Each wall is flat, endless, passes through zero and stands at right angles to its row. A trip goes straight from one point to another. Which walls does it cross, in order?

Walls:
(1): [-12  30]
(2): [ 0 12]
(3): [  3 -13]
(4): [-30   2]
Trips:
[24 34] to [-5 23] -> 4
[23 62] to [-31 -42] -> 4, 2, 3, 1
[31 -6] to [-12  12] -> 2, 3, 1, 4
[-29  42] to [64 56] -> 4
[-41 -30] to [38 13] -> 4, 2, 3
[39  1] to [-25  29] -> 3, 1, 4
[-11 -23] to [ 1 30] -> 1, 3, 2

Walls:
(1): [-18 -14  14 -28 -16 -35  20  18  -8  -2 -30  21]
(2): [-15  10 -16  25  18  -8  16   4   3 -18  -1 -30]
(3): [-32  -7 -49  18 -23  23 -10  25 -14   9  -8 -23]
(4): [ 39 -28 -90  -3   2   9  66   9 -10  28 -29  -6]
Trips:
[-27 -24 -11 -44  36 -30  12   5  51 -15  33  47] to [  3 -65 -23 -22 -38   1  -9 -22 -51   4  -7 -71] -> 4, 3, 2
[-18   4 -20   4  14  -7  13   5 -42  11   9 -27] to [ 24  -6  -4 -47  12 -27  40 -16 -13 -61 -57   5] -> 1, 3
[ 49 -17   9  33  15 -69   2  10 -28  25  58  16] to [ -7   2 -29 -31   8  10   0  21  -3  16 -34  18] -> 1, 3
[ 37 -14 -28  11   1 -49 -26 -38 -10 -20  -9 -27] to [  5 -27 -14  15   0  -6  21  23  14 -21   4  -7] -> 3, 1
[ -8   8 -74  -3 -21 -18 -17 -28 -28 -15  10 -25] to [  7   6 -35  54 -23 -35  13  -3 -59  22  -1 -29] -> none
[ 54 -22 -30  22  -5   4  13  49  -6  36  52  40] to [-16 -24  64  49 -67  27 -23  38  -3  15 -18  24] -> 1, 4

Walls:
(1): [-35   0  45  66   0 -52  12  -9  31  -5 -29  -9  -9 -28 -22   0 -69  36
 -45 -15  16 -40 -58  -6  38  -9 -47  35   0 -37  50 -21   4  34   3  36
  -7   4 -49 -16   1 -32  42   2   4  38  29   5]
(2): [ 12  36  -4  27 -14 -32  67   7  29  26 -41 -31 -26 -22  -1  33  33  24
  51  -9 -51   8   5 -34  15   1  21 -15  28  44  -7 -44  30 -16 -17  11
 -14  13   7  -3  19   8 -16  -7 -12 -30 -14 -67]
(3): [-49 -19   1 -36 -13  -9  45  -3  34  30  13  12 -41 -41   1 -29  -6 -34
  16  11   2  21 -25 -17 -41  29  36   2  34  18 -22 -25  40 -44   3   9
  37  27  89   2  18   3 -58  15  20  33   4  22]
Trips:
[-24  -1  -4 -12 -42  26  13  36  -6 -35  27  39 -54  54  -4 -24  26 -21
  14  19   1 -22 -71 -28 -11   0 -17 -60  33 -36 -14  -1  -1 -30  12 -10
  50 -30 -37 -21  45   9 -49 -27 -24  19  42  -5] to [  3  20 -23  56 -46   2  -3  -9 -14  38 -31 -21 -23   4  -2 -17   5 -20
   2 -11 -74  68   6  10  -4   2  30  -6 -40  16  29 -22 -34 -60 -17  15
  39 -48   1  44 -37   8 -25 -55 -32 -26 -28  10] -> 2
[ 32   1 -10  60 -10  11  -6   7 -14  26  28  39 -40 -13   6  10  57 -44
 -16  16  -8 -11  38  19 -26   9  -1 -19 -30  45   5  57 -16  27   9 -21
 -33  19 -45 -25  56  39  17   7  15 -21  13  -8] to [-23 -26 -29 -19  13 -39  19  28   3 -20   2  -9   0   6 -41 -56  30  61
 -27 -17  38  54  14 -26 -24  10 -29  14  35   6 -20  34   2  18  39  -2
 -22 -13 -24   6 -16  17 -29  -8 -29 -14 -41  -5] -> 2
[-68 -56  -6 -22  -3 -23  -9 -20 -23  24   0  58  34  47 -48 -42  -5   3
 -19 -12  -6 -14  28 -23 -10 -30  -9 -42  11  -5 -16  27  21  -3  -6  -2
 -36   0  36  32  47  33   9   3   9 -15  45  30] to [ 52 -28 -22   0  14   7   9   0 -21 -25   4   8   0  43  23   2  66  22
   7   2  -3 -49 -11 -43  39  -2  42  16 -41 -23 -40 -11 -13   5  38  -8
 -19  -7 -23 -23  -1 -56  12 -46 -31  38  18   7] -> 3
[-32 -26  39  -6 -15  34 -21 -10  29 -16  31  38  -8 -16  10  20  -6 -16
  18   8 -11 -32  36  18 -27  34  12  -7  15 -82 -39  -1  -3  47  -4 -12
 -19  -1  20  22  10 -32 -19  10  11  20   3  36] to [  1   3  -3   1  10  60  -3 -15  27 -20   9  -8 -38  31  -6 -29  -6 -54
 -10 -30  -4 -44 -45 -10   9 -19  15   3 -22  53 -21  23 -35  -2   5 -46
  48 -36  -8  -3  -5   9 -13 -11   6 -11  -9  12] -> none
[ 20  72  -8  18  12 -11   5 -83   3 -55 -55  -2 -43 -12  11  49 -16 -11
 -41  53 -23  37   3  27 -15 -13  41  41 -11  30  21  16  -3 -32 -24  -6
  27  47  19 -10 -19 -15  10  53  35 -19 -30   2] to [ 58   6  13 -23 -13  27  17  32 -41  18 -34 -27  -5 -74  26  35 -39  23
 -12  30  11 -40  11  39   2  -5  20 -33   3  -6   1  32 -62 -20  12  25
   9  70  15  43  32  29 -33   9  19  -3   8  22] -> 2
[ 33 -42 -20 -39 -50 -21 -39  28  10  52  -9  10   1  -1 -29 -25 -31   3
 -47   8  25  22  42   3  -2 -10  41  32  58 -62  31  13   3  -7 -28   6
   4  -7   7 -18  23  32   3  82 -35   6  17   2] to [ -9  37 -22  25  11  37  -9   4  49 -57  59 -12 -21 -34  13 -29  10   4
  -3 -49   0   2  20  33  12  29  36  42 -27  14 -10   5  22  24  26   8
  40  18   5   7 -26 -18  12  31 -18  -5  42   3] -> none
[  6  31  20   4  33  -4  40  -5  33  -4  -2  -5  16  47 -22   1  12  68
 -36   3  20 -39  20 -19  10  20   1  -6 -22  34  -2  12  44  -7 -58  -7
 -32   1  -2  45  25 -58  19   5 -13  -7 -11  20] to [ 49  15  38  44   5  -3  19 -14  26 -41 -27  45  36 -18 -21  -6 -16  44
  28  -1 -75  18 -15 -29   4   2   4  22 -39  -3 -65 -18  -7   8  28 -27
  12   2  -9  13 -14   8 -28 -20  42 -10  -1  -6] -> none
[ 25 -11  23  29  35   0 -20 -31  27 -22   1   2  -4  11  21   5   2 -13
  26 -26 -34   0  14  31  25  -8  53   4 -51 -19  18  21 -20  33  15  14
   2  -8   7 -41  -6 -46 -17  10   0  31  -7  17] to [  9   0 -15   0 -13  -3  52  10  -4 -13  -7 -27 -22  -8  12 -16 -41  33
  18  40  43   4 -27  -5  25  24  30 -28   1 -59  27  -5  -2   4   6   7
 -20  38 -62 -11 -15  23  29 -20 -30  -9 -26  20] -> 2

Walls:
(1): [ -7 -26  -4  45 -19 -10  -8  16 -23 -15 -42 -34 -32  -5  20  -7   7  14
  14   3  32  21  18  20 -18  -8  18   4  -6 -31 -13  43 -29 -44  42 -15
  35 -22 -16  39  -8 -33 -29   1 -10  42 -27 -16]
(2): [ 25   4  18  23   0 -13 -56  11 -17  24   4 -38   5 -25  -4  -3  18 -10
  43 -15 -57  -6   6  27  38  44 -73 -14  11  40  43 -35  30  25 -30 -51
 -10  70 -32  34  -4 -17 -11   7  37  -3 -14 -42]
(3): [-31  36  19   5 -14 -12  -9   2  23  58  36  26   1 -15 -18  18 -28   5
  24  15   7  -7  24 -16 -10 -36  45 -24  -7  26   2  -8  26 -27  14  -7
  16  10 -39 -32   3 -23  51 -55 -24  33  15  -2]
(4): [-34  35   4 -18 -74  70 -11  20 -19  32   1   6  20  -3   1  22   9  12
  20  -5  -4  24 -27 -20  -1  11   1  24 -11  28  25  18  21 -12 -38 -22
 -13  30  -8  21 -40 -21  39  27  45  47  12  -3]
(5): [-37  45  13 -30  38 -20 -50  10 -10 -39  64  -4 -21  26  27 -35  16  -4
  16 -31  10   5  20   8 -48  -4  -6  20 -13  37   4 -39   8  23  -9 -30
 -16  -9 -18 -28   3 -61  48 -10 -36  11  34  13]
(6): [-37  35  -5 -39  28  34  17  47  -5 -11 -18 -36 -27 -20  -7 -17  37  -7
  93  11   3  12 -36 -12  19 -56   8  29  56  -4  -4 -30  -3  29   8  12
 -20  21 -11   0   3 -23  13  -4  14  12 -21  17]
Trips:
[-14  -8 -14  11   4  41 -26   4  15 -23 -14 -25 -23  42  19  29  22   7
  33 -27  52 -30  -6  15  63  13 -17  -7 -21  19 -10 -19 -29 -11  12 -22
   6  55  35 -31 -15   7  11   2 -15  25  -6  33] to [ 24 -11  15 -36  10  -1  34  22 -56  -2  17  -2  25  -9  16   7 -24 -42
 -11   5 -22   5   2  10 -20   7  -9  28 -32  -6  11 -18   2 -20   1 -67
  -6  19  16 -27 -20 -18 -35  -8 -11   0 -11 -15] -> 6, 1
[-32  15   4  44 -52   8 -27 -77 -38 -19  37  16   2 -24  15 -45   2 -13
   9 -14  62  -1  13   9   3 -26  39 -12  -9  14   2  14 -35  -7  13  21
 -28 -14   0   7 -22   5  19  23 -14  38  -2  -8] to [-21 -31   2  -5  -7  44 -16  18   4 -18  -8   7   3   2  -4  14 -41  -3
  11  55  84  14  -5  -3  50  51   4  -4  20 -27 -26  44  -7  24  18  -1
 -27  15 -24   5   3 -32 -21 -55  30  11 -46  -3] -> 5, 6, 3
[ -9  47 -12  30 -35  13  43  51 -52 -30  45  -9  -6 -34  29 -50 -26  12
 -43  32   4  32 -29 -51  -8 -45 -29 -14 -50  17  30  -6  -8  43 -28  17
   5  -4  -5  47   1  -7  12 -38  38  -1  11 -13] to [-22  14   4 -32  15  -5   1  -8  31  35  12  46   1  61   2  -6 -48  22
 -18 -47 -15  -2  17  -1  37  17  34  20   0 -41 -15  30 -35  -1   1  -4
  22  -3 -20  24  12  -8 -10  22 -29  12 -19 -18] -> 2, 6, 1, 5, 4
[-30   7 -11 -33  -8 -15  20 -21  44  -5  12   4 -12   9  35  25  -6  -2
  40 -20  26 -28  56 -19  11  18  49  22  13  22 -27  35  30 -20 -35  11
 -17  31 -34   9  -9 -27  20  23   8 -36  25  -6] to [ -3 -37  33  24   4  -5 -15  15  16  24   6  -5 -30  21  26  36  13  47
  34 -17  -4 -25  -1   0   1  36   5  13 -26  40 -14 -15  25   2 -31   1
   4  17 -31 -10  10  -5  -3  29   1   9 -47  -5] -> 2, 6, 1
[ 44  35  49  33  15  17  11 -39 -38  18 -33  10 -16 -28  22  15  -1  16
  15 -25   8  42 -42 -49   4 -25  39   7 -22  43 -16 -23 -40  10 -35  18
   7  34 -15 -11 -16 -12   1 -52 -18  13  15   4] to [ 13  -9 -23  20 -17   1  -1  34  24  13 -28  22  44 -50 -18   8   1  46
 -49  -7  30  -5 -20 -20  41  39  20   1  11 -54  18   1 -14   7 -15  -1
  39 -19  -8  38   1  83  23   1  28  -4 -66 -21] -> 5, 1, 6, 3
[ 11  -8  -1  11   8 -38  -2  15  52 -21  -4 -17 -62 -10  -7  -8 -37 -18
  16  -6  13   9  30 -29   7  24   7  -6  43  32  10 -48  24  21 -20  13
 -37  13  66  -5 -16  27   9  10 -15 -15  23   8] to [-47  53  15 -19   2 -12  -2  -8 -29  15 -10 -12  -6 -11  -5   7 -19 -36
 -15  -3  36   6  26  27 -10   4  20  -8   5  14  -7 -26  22   8  10 -24
  -9   9  36  13  -6 -36   7  10  51  29  42  23] -> 3, 4

Walls:
(1): [ 32 -15  23   3  -9 -12 -27  27 -44 -13 -37  -7 -43 -29 -23 -67  41   9
  31 -26  51  39 -17  28  -3 -10  20  45  36  27 -28   4   0  -2 -19  10
  22 -23  29 -29 -21 -47   4  55  25   6  38  20]
(2): [-20  60 -11  40 -21  24  19  70  19  34  24 -15 -58 -49 -16  22 -44  15
  84 -32 -22   2   3  22  35 -13  10   8 -19  24  43 -26   7   5 -25  14
  -8 -30  41 -30  26  51 -25  54   7  23 -11  -8]
(3): [ 25  47  21  23 -12 -10  -6  48 -34 -13  21 -78 -17  42  48 -28  20  15
 -48 -27   6   7  36 -42 -66  22 -11 -16   7   0 -41   2 -18   7  19 -11
  25  38   3  13  19  18 -27  11   0  45 -10  14]
(4): [-29  28 -12  -6  17  49  44 -34  38  36  38 -34 -42 -21 -25  18 -26   4
   1  -3   0  23  -2  -6  13 -27 -48  -3 -24   6  -4  32  51  67 -26  25
 -43 -30 -55 -35   4 -16  20 -26  -1  -4  -3  -9]
(5): [ 29   2  -6 -19 -25  36  57  11  47  41  29 -33 -14 -13  19 -16  15  23
 -48  25 -23 -12  37 -42 -40  -9 -27 -51 -30   9   3   0  30  21  26  15
 -30 -17 -17 -18  14  -9  -8 -21  -8 -85 -18 -19]
(6): [ 15  30  -9  23  10 -12  26  15  23  -9 -64  21 -40  66  -1 -18  -9 -26
  29  34   3  33  20  34  16  58 -12 -19  26   6  17  35  15  17  63  32
 -40 -15  11  -6 -20  14  34 -20 -19 -23  42   0]
(7): [-11 -15   5  23 -49  -8   4  21  31  -2  35  -8   9  19  31  34 -24 -21
  -6  25  45   1 -39 -17   8 -14  -1  25 -20 -44   9   5 -34 -14 -10   2
 -57   5  -2  22 -20   5 -36  16 -37 -19 -27  10]
(8): [ 10  -2  17   5  -1 -23  16 -10 -54  19   5  25   7  30 -15  26   7  -7
 -12  21 -29  37  -7  -4  31 -19  -5  -4  25 -32  20  16  19   8   7  12
  14  32  34  32  13 -15   3  -1  20  -3 -12 -16]
Trips:
[-26  14  31  30  14  14 -38 -43  -7  16  -8 -64  23 -42 -21  14  33 -21
  40 -64 -55 -35 -27 -10  13  -8 -12 -35 -32  11  65 -16   1  13 -23  32
  -9 -12  29 -46  -7  -1  -2   5 -15  21  -3  44] to [ 21 -12  12  13  24  16 -31   1   3  47  26 -26  18  19   5 -51   8 -20
  11 -47  -2 -28   4 -32 -22 -11   0  16  13 -22 -14 -30 -41 -14  38  29
  33   6  36  19 -22  17 -29  31   2  12 -23  -4] -> 1, 3, 4, 7
[ 31  -6   1 -87  28   6  -9   3   8 -60  49  39 -12  -9 -18 -29  -8   2
 -48 -33  29 -23  48   2  28  -6  82  13 -45  63  21 -32  35  31  13  57
  -2 -23  18  20  21  68 -12   8 -11   8  26   0] to [  8  15 -13  11  43  13 -43 -24  10 -14 -16  49 -53  21  21   3  25 -23
 -21 -39  67  25 -25  31  16 -46   0 -22 -67 -29 -59  48  34  23  36  44
  13  31  36  58  14 -30  15  33  30   3  32  39] -> 5, 6, 2, 8, 4, 3

Walls:
(1): [ 26 -58  30  -6 -19  12   6 -12  55 -45  -9  34 -27  13  22 -20 -44   4
  13  35 -31  10  15  49 -18  -3  19 -27  11   2 -17 -36  40  25  -7  19
  11   0  14   6  30   5   8  -4   9  19   0   3]
(2): [ 37 -21  27   9  -3 -26 -35   7 -11 -33  -6 -23 -13 -10 -38 -19   8  13
  50  44  18  -9  28  28  69  12 -17   3   8 -50 -16 -17 -26 -25   5  38
 -20  -4  61 -43  25 -19 -22  -7 -35  59 -23  -9]
(3): [-17  21 -41   0 -15  95  21 -23 -28   0  -5  16  37   3 -33  10  -6  66
  29 -32  -8 -14 -13  -6 -13  -3  -4  14   7  80 -40  32 -47   5  -9 -48
   5  66 -20   2 -18  -3 -27  15  29  26  26   6]
(4): [  8  21  -3  26   1  79  18  15 -17   6 -24 -15 -62  18 -16   8  25 -51
 -27  37  56  30 -13  -1  13 -18 -10   6 -10   0  22  37   6  14  -4 -17
   4 -11  -9  41  -4 -34 -14 -32  -9  19  -1  -7]
(5): [ -8 -26  -2 -50  36 -18 -73 -35   4   8  -7   9   9  63  -2   0 -51   3
  18 -16 -28  17  11 -14 -51  10 -78 -32  -8 -35 -43 -43   6  -7  -6 -25
  17 -13  46  62  19  31  -2  37  -1  52  15   1]
(6): [-58 -37  36 -25  13 -16 -31  29 -19 -45 -12 -10  16  19 -25  -5   3  25
  20  -3  30  22   4   5  -1  18   2  -3  34  19 -21  15  42  45 -43  36
  35   5  -7   5 -12  -9 -32 -35   4 -57 -15 -49]
(7): [-62 -27  15 -25  -5  -3   8 -41  -9  21  57  22   2   1  24  60  18  17
   6 -14  -6 -48  12 -57 -17 -14  46 -11  18 -10  37  17 -34  14  26   4
  19 -20  27  -7  25   1  40  19 -39   0  29  26]
(8): [-12 -28  -8  46 -49  53  -3  19  -1  -8   7  22  13  63   7  43 -55  -6
 -48 -35   3  -7  15  -1  12   0 -42   0  34  32  18  21 -49  50 -33 -33
  16 -21  56  19 -29  64 -20 -18 -40  35  10  18]
(9): [ -8 -25 -13 -32  18  12  -2 -34  14 -39  18  -6  26  35  23 -21 -12  47
  20  29  -7 -31 -42 -46  23  16  -4 -50 -25   8  17  -1  27  60  20 -11
  35  -6  40 -10   8  38  13 -16 -18  17   3 -30]
(10): [ 24  -4 -16  50  22  28  -1  20 -25  26  14 -45  32  10   8 -35 -73 -25
 -26 -25  13  -3 -20  -7   2   8  12 -11  30 -20 -40  33 -48   1  44 -31
 -35   0 -37  -9 -11 -10  70  18  11 -47 -26  -5]
Trips:
[ 38   7  16   2 -13   9  -3 -35 -22  -3   7  -3 -28  50  30 -24  62  64
  11 -25 -46 -36  -5 -21  29 -20  30  -1  42  10  -7   9  -3 -22  11  -8
 -22 -29 -12  21  29  25  38 -19 -26  14  -8 -29] to [-15 -16 -47  -1 -30 -24 -10  12  27  37  -6  10 -23  -5  14  17 -28  13
  17 -12 -35   8 -23 -14   4  29   4  40 -16   5  -9 -24  27 -20  11   5
 -29   7 -62  25  29  -8 -29  -3  52   1  -2   8] -> 10, 2, 5, 9, 7
[-24 -23 -28  22 -13 -58  -3 -19  34   7  10  24   4 -25 -15  58  -7 -57
 -10  24 -35  44  -1   0   6   5  25   2  17 -21  -9 -24  -3 -10 -29   9
 -19  -1  -4  34  18   3  -1 -36  47   5 -34  25] to [  1  38  37  41  88 -22 -46  20   2   8  -5 -13 -17 -28  27  -5  34 -12
  12  24   1 -10  33   5  -3  48  39 -27 -25 -12 -57 -34 -46   5 -31  11
  -2 -35 -11  -7  41  17 -29  16 -13  -5  27  -5] -> 2, 6, 1
[  8  16 -13  37  -5  -9  16 -31  48 -38 -35  15  28  -8  -5  64  40 -30
  28   7 -51  41 -13   1 -17 -15  42  40  14  16  30  22   2  37  12   6
   1 -27  13 -28   3  18  18  18 -44  -9  11   2] to [ 20   6  -1  34   7   2  -2 -18  21  50  17  15   3  10  26 -32   0  -8
  23   0  30 -25 -23  -5  10   5  -8 -30  23  -5  38  15  45 -21  -7  17
 -15  41  53   1  63 -43   1 -41 -12   6   7  -8] -> 4, 2, 8
[ 37 -23 -53  21  14  21   9   2  15 -10 -28   1 -18  -8  36  18  57 -14
  28  58  33  44 -38  20   1 -32 -36 -15   2   1 -30 -18  17 -10  -2 -27
  -5 -14   1   4  25  18 -45  16  -4 -26   5 -11] to [-38  -4 -36  85 -17 -50  59 -23  -7   6  37 -33 -39  28 -38 -27  42 -19
  19 -17  24 -22  37  -2 -15 -11   4 -39   5  16  -3 -38  41  24   6   2
  32   5   6 -33   2 -57   0   7  41  -2  27   3] -> 5, 9, 6, 2, 7, 1
[-34  45 -12  49 -14  35  11  -5   5 -12  16   4 -22  13  14  45 -26   1
 -40 -31 -34  34 -18  29 -11 -47 -30  -1 -14   7  25 -17  11   7   5  11
 -36 -20   0   7  -2  10  15  -5   9  41  31   3] to [ -7 -15  -9 -31 -19  33   0 -12  34 -10  19   2  10 -25  -8  21 -31  51
   3  24 -33  17  -6   9 -33  13   6   0  10  15  53 -17 -38 -15  27   9
 -34   4   1   6  26  18  -1 -45  -7   6  58  14] -> 9, 4

Walls:
(1): [-23  10 -21 -44  -2 -18  14   4 -33  22 -30 -18 -34  21   4 -44 -12  -9
 -10 -47  -8  26 -37  11 -23   8 -25   0 -35  -8 -36 -29  18  17 -16 -16
 -10   2  -7   2 -17   1  15  45  -6  -7  32  19]
(2): [  6  12 -19  43   5 -20  31  35 -15   0  -6  23  19   1  38  37 -40  -8
  32   7  31  -9   7  28  17  21   0  15  24  40 -13   8 -10 -27 -41   4
 -13 -50 -11  -1  38 -20  17 -21 -41  -6 -38 -24]
(3): [  7 -14 -39  13 -24  -7   0 -25  20   6  -5 -58 -15  46   2  27  69 -27
  -7   8  32  19  23  17 -17  10  28  32  -2  -9  30  -7  -3  50 -22  -9
   6 -13 -27  19  -5   9 -18  18   9   2 -26   6]
(4): [-23  13  25   3  11   5 -25  27 -35  13   6 -40 -32 -13  38  -3  46   5
  49  19   0 -23  13   7 -24 -15  -9  20  40   3  10  11 -36 -33  27  13
 -25  50  -1 -11 -19  -1  18   3  18  24   3 -11]
(5): [-24  18   2   6  26 -21 -55   7  20  32 -36  33   4  -1 -41 -29  -7  43
  13 -19   1  16   4  18  -3 -29 -16  31 -30   7   4  20  -3 -14 -40 -25
  12  27 -11 -36  44 -14  50  15 -31 -13 -25 -40]
Trips:
[ 25  37  -6 -17  -5  -3   4  -4  16  21  11  35   9  24 -18 -18 -35 -11
 -57 -11   6  22  15 -17  18  -8 -40 -17 -15  60 -12 -17  16  43  -9  -2
 -13   0 -26  31  36  -3  17  -2 -21 -25 -15  -8] to [ -6  33   6  17  22 -15  15 -46   0  21  36 -16 -30  -7  15  10  14   7
  12 -32   7  45   1 -45 -49   4  12 -17 -15   4  12 -31 -32   5   0  21
   4 -23  -5  23 -21   9 -15   3  32 -20 -10   6] -> 3, 2, 5, 4
[ 15   2  -7   2  20 -26  -2   9  39 -39   5  23  -3 -40   0  14 -23   0
  -9  -4  25 -17 -17  14  -2  -6  -7 -29  -8 -31 -32  -9  -5  27  31 -20
 -16  -1 -26  -4 -19  14 -36 -72  12   9 -10  10] to [-11  48  17  17 -23  -4  10   9  42 -26  12  -4 -55  -4  -7 -52  34   7
 -14  -2 -25   0  13  25  11 -27  -1  16  44   0  29  -5   5 -20 -15  16
  -6  13  -6   0  33 -21  11  15 -19   9  16 -20] -> 4, 5, 3
[ 20  -4 -27 -28   0  24  23   3  15   1  32   3  10   9   3  11  -7  38
 -13 -20   2 -10  15 -22   9 -34 -12   3  30  34 -22 -27 -44  21 -25 -17
  34  -7 -15 -35 -13 -24   9 -27   8  47   7  -9] to [  5 -35  26 -18  14  32 -47  -7  59  -7  11 -32 -12 -36  25  20  14 -20
 -12 -16 -13 -15  40 -31 -17  -7  13  12 -25 -17 -14   3  -5 -31  25 -14
  23 -15  -6  11 -27 -14  28   9  -7 -40   9   1] -> 2, 4, 3
[-10   2   8  14  13  47 -20 -21  23   9  31 -29  12 -19  -5 -32  -6 -12
 -31   1  22  18 -14  31 -44  -6  33  -4  -8 -33 -28   3  56  -1  27   6
   8   9  -5 -39  28   9  13  -9 -16 -41   6 -21] to [ 12  -8  -3  -4 -25   9   6  14   5 -44   3   3 -39  21  10  18  -4   1
  26 -19   0   4  23  24   2   8   0 -11  -5  14 -18   7  20  51 -13  13
   6  35 -25  -5  10 -31  11  17 -26  -6  -3 -12] -> 3, 2
[ 25   0  -6  10 -17  21   5  19   0  -7  10 -14  10 -11  31  10 -23 -45
  27  17   1 -21  20 -23  -8   4  11  31  17  10  22  -9  -3 -19   1  -4
 -57  19  -7  17 -13  11   3  10 -27   9  22  20] to [  5  14  17 -22 -16  48  -7   6   5   8 -20 -31 -10 -22   5   0 -49 -19
  -3  15  15 -22   0   1  35   4  36 -34  14 -34 -28  -4 -36   3   8  -3
  37  -9  40  11 -37  10 -73  29  34  31  39 -33] -> 3, 2
[  0  30  24   6  -9 -12  12   3  -9 -52  65   9  37   4  24  14 -14   0
  -8  36 -28  26  -7  14 -27  30  -8  25 -17  -1  -6 -45  21   3 -19  17
  15 -25  24   9  19 -95   5  10  15 -37 -42  -5] to [ 30 -23   0   2  24  -4  36  -6 -23   3 -24  30   1 -19  35  20  -6   6
  18 -12   3 -25   2  -1 -21 -31 -17  -7  -4   1  25 -43  -9  -8  30  34
 -12 -30   3 -12  14 -10  14   4  15 -51  45  10] -> 1, 4
[ 24   1  -6  24 -41 -30 -13 -13  16 -32  43 -35 -10  20 -15 -24 -16 -39
  -7 -19  36 -15 -11 -46  -4  52   9 -46  29 -26   9  13   2  14  31 -37
   2 -17  20   2  24 -13  18 -21  21  -6 -26  23] to [-23 -11  13  18 -14  -4 -39 -37   5 -52   8 -13 -28  10  22  -3  -2 -15
 -20 -37   6  20   8  -5  11   4  14 -30   0   0  11  17  -4  33 -14  35
  -7  -3  22  12 -13 -25   6  22 -35  -8  12  54] -> 1

Walls:
(1): [ 21  61  29 -18  -7  30   2 -15 -16 -26  11 -28 -14 -14  37  -7  19  16
  -9  10  -1   4   3  -4  17  27  50  13 -17 -14  -1  39  15 -32 -76   7
  -6  20  -5  11  32  -5 -49 -25 -21   6  63  26]
(2): [ 14  18   1 -22  -2 -13   5  10  13 -10  -5  54   4  35  17 -33  22   5
  -4 -19   5  12 -17   0 -62 -16  69  24 -76  -7 -13  11  44  17  -6 -16
  -9  -4  30 -15   2  21 -53 -11   4  45  42   5]
(3): [ 39  -8 -23 -38 -27  22 -22  -3  -8   6  53  19   4  28  57 -35  26   0
  -5 -46 -50  34 -27  21 -13 -33  -7 -12  24  -1 -17 -16 -11  -9  30  35
 -55   1  -7 -27  29 -10  21 -23   9 -30  17 -53]
(4): [-27  18 -18 -16 -20  35 -10  44  -6  14  47  21  47  30  16  11  26  -6
  11  29 -30   3   8  63   8 -53  26 -12 -50 -22  35  20 -15  14  32  -2
 -30  39   1  -5 -52  10  36 -13  51  21  -1   2]
(5): [ -1 -45 -25 -15 -12 -25  41  -3   3   2  -6  38  34 -28  -2  19 -31  16
   3  -1  35   7 -16  43  17  -9  16  44   9 -36  21  55 -36   9 -27 -19
   8  27   1   0   4 -15  12 -10  12   7  11  18]
(6): [ 48  45 -18  24  43 -37  35 -15 -18 -16 -13  11   6  46 -25  32  11 -41
  13  -1  -4 -29 -17 -32  69 -26  19   3  10  -5  49  15 -19   7   5 -34
 -40  35 -16  11 -34 -14   0  40 -44  27  26 -19]
(7): [  9 -30  50  30 -42 -19  23   1  29 -49   3  10 -22   8 -33   9   6 -23
 -46 -11 -19 -57  43  26   9 -17 -55 -33  17  22  23   3  -5  50  31  13
  33   6 -22 -27 -44  27 -21  13  45   8 -46  17]
(8): [ 10 -21  19  29  -9  17  51   2 -22 -39   2  35 -31   4  12  -2  34  -4
 -41   1 -23  76  11  -8  22  12   1   2  33 -10  11 -28  15  22 -22  -5
  22  60 -53  23  39  20 -30 -21  -7 -16  22  11]
(9): [-57 -17 -13  -6  19  -2 -47 -21 -39  -1 -11  72 -58 -21  -5 -43   8   8
   2  -4   8 -43  42 -15  25  24 -22   7  -7  42  32 -23   5  34 -40   1
  28  -8  -7  53 -22  23 -10  13  28  18 -18 -12]
(10): [ -3   4 -12  17  46  20 -31 -53 -14  22  43  10 -10  12  20  44  15   1
   6  17 -24  17   2 -17  -3  20  -9  12 -30 -17  36  25   3  30  13  67
  12  32  34 -12  23 -26 -48 -18 -24 -59 -25  -3]
Trips:
[-65  22  34 -46 -41 -20 -32  19  -4  45   5  -9  -9  38  -2  37 -25  67
  -5  13  -1   2   4  -7  39 -21  23  -5  -9  -5 -11 -19  63 -72  10  -7
 -46 -30   4  36  48  10  34  -9 -49   4 -36  12] to [ -3   1 -18 -36  18  41 -32 -35 -17 -34 -21  13 -33   8   8 -10   8  14
  16 -31 -12   3 -22 -14  26  34  19 -10  46  -7 -18   0 -13  -7   9 -24
  80  16  51 -26  32 -30 -51  25  33  19  34   0] -> 4, 9, 2, 10, 8
[  1 -46 -52  31 -17  29  30  11  18 -39  43  22  57 -10  24 -36  34  -6
   4 -38   1   6  10 -14 -50   5  37  28  21  13 -70  35 -31 -20 -40 -44
  18 -33   4 -16   5  -3   8  23 -10  10   0  -3] to [ 18  26 -34 -21 -14 -11  16  59  28   0  -1 -13   5 -10   0 -18   8 -12
  14  31  27 -45 -16  19 -17 -40  25  23 -11 -32  21   9   7  19  25  -5
 -26 -37  54 -10  29  13  46  33  47   2 -31 -40] -> 8, 1, 4, 6
